Each point is reached from the start by the listed moves, each made 0, 1 or 2 times, or once backwards (-1), plus a little noise. Say if it took an odd or an even number of moves. Then give how often each move was made.
(in the rows, 128 means zero)

Moves:
(1): [124 170  89 123 117]
(2): [132 130 155 123 139]
(3): [157 106 106 131 142]
Start: [121 122 104 134 143]
Points:
[121 209  79 116 141] => even (2, 2, 0)
[159  57 149 136 177] => odd (-1, 1, 1)
[125  81 143 139 153] => odd (-1, 0, 0)

Moves:
(1): [134 120 121 109 131 140 108 106 136]
(2): [139 142 142 141 131  99 140 109 106]
(3): [136  93 165 136 123 148 163 138 119]
(4): [115 122 124 144 131 148 136 133 125]
(5): [116 117 118 140 148 111 109 138 113]
(6): [ 87 123 124 101 157 160  96 155 124]
Start: [120 122 114 117 132 129 135 139 147]
Points:
[100 116 178  48 172 163 123 126 112] => even (1, 2, 1, -1, -1, 2)
[224 128 192 131  86  68 218  46 121] => odd (1, 2, 1, -1, -1, -1)
[130  91 157 162 159 104 165 104  87] => even (1, 2, 1, 1, 1, 0)

Moves:
(1): [129 141 147 138 116 114 122 120 148]
(2): [141 119 104 150 130 143 137 148 142]
(3): [114 107 125 125 142 143 135 137 113]
(4): [115 136 116 136 120 151 112 123 137]
(5): [ 90 126 135 121 125 139 129 146 112]
(6): [149 130 146 112 163 107 139 124 117]
(7): [108 111 149 103 128 136 138 148 166]
(8): [124 115 139 117 144 118 120 137 130]
(9): [137 137 143 135 107 127 119 130 144]
Start: [126 139 137 114 149 113 124 133 125]
Points:
[104 120 209  62 132 101 118 173 231] => odd (0, 0, -1, 0, 0, 0, 2, 1, 1)
[ 76 119 238  76 130 109  75 151 200] => odd (1, -1, 1, 1, 0, 0, 1, 2, 2)
[ 68 107 199 104 102 160  55 142 220] => odd (1, -1, 2, 2, -1, -1, 1, 2, 2)

Moves:
(1): [131 137 131 138 126 133 130 120 120 129 124 130 124 114 130 123]
(2): [133 130 132 118 134 124 129 117 133 129 123 121 130 122 119 129]
(3): [130 129 130 132 136 130 117 122 128 120 141 124 132 120 129 123]
(4): [143 127 134 118 128 133 140 122 135 121 129 147 136 113 129 125]
(5): [135 136 134 118 136 114 125 125 141 138 127 143 149 130 121 143]
(6): [132 128 134 128 130 124 133 140 130 135 128 118 131 129 141 137]
(7): [140 115 134 123 121 126 115 125 126 120 124 133 115 131 119 120]
(8): [128 124 123 119 135 122 126 134 118 125 134 141 125 122 126 120]
(9): [122 128 125 132 125 134 114 133 142 126 130 128 119 128 127 130]
(10): [133 125 135 121 129 139 143 122 138 127 136 131 115 124 138 107]
(11): [128 131 142 141 121 135 133 145 127 130 139 135 129 113 105 129]
(12): [139 137 146 115 138 121 124 113 130 115 131 115 113 132 129 142]
(13): [117 135 128 139 127 128 138 109 136 138 130 128 120 124 138 133]
(14): [116 125 140 138 135 129 131 117 131 124 117 120 128 118 116 134]
Start: [129 129 130 129 132 123 130 122 135 127 123 120 124 124 124 134]
Points:
[114 118 192 152 140 167  97  14 182  82 112  54   7  88  92  88] => even (1, 2, 1, -1, -1, -1, 2, -1, 2, 2, 0, 1, 1, 2)
[ 77 129 173 156 165 124  91 108 160 101 158 110  81  77  35 148] => odd (-1, 1, 1, -1, 0, -1, 0, 2, 2, 0, 2, 1, 1, 2)
[100 155 102 159 130 144 135 132 152 171 141 120  98  97 169 104] => odd (2, 1, 0, -1, 0, 1, -1, 1, 2, 1, 0, -1, 1, -1)
[141 128 170  77 181  75 126  45 150 111 121  95  83 157 138 157] => even (-1, 0, 0, -1, 1, 0, 1, 1, -1, 1, -1, 2, 1, 1)
[247 103 184  15 170  81 114 122 119  68 154 143 113 111 124 131] => even (-1, 1, 1, 2, 0, 2, 2, 2, -1, 0, 0, 2, -1, -1)
[168 125 158 104 152  70  86 107  87 105 105  79  78 158 157 170] => odd (1, -1, 0, -1, 0, 2, 2, 1, -1, -1, -1, 2, 0, 0)
[180 163 226 106 171 117 122  40 153  95 129 103  92  60  72 143] => even (2, 2, 1, 0, 1, 0, 1, 0, 0, 1, 1, 2, 0, 1)
[142 173 174 146 113 138 127  89 141 115 124  88  67  96  70 173] => odd (1, 2, -1, 0, -1, -1, 0, -1, 1, -1, 2, 2, 1, -1)
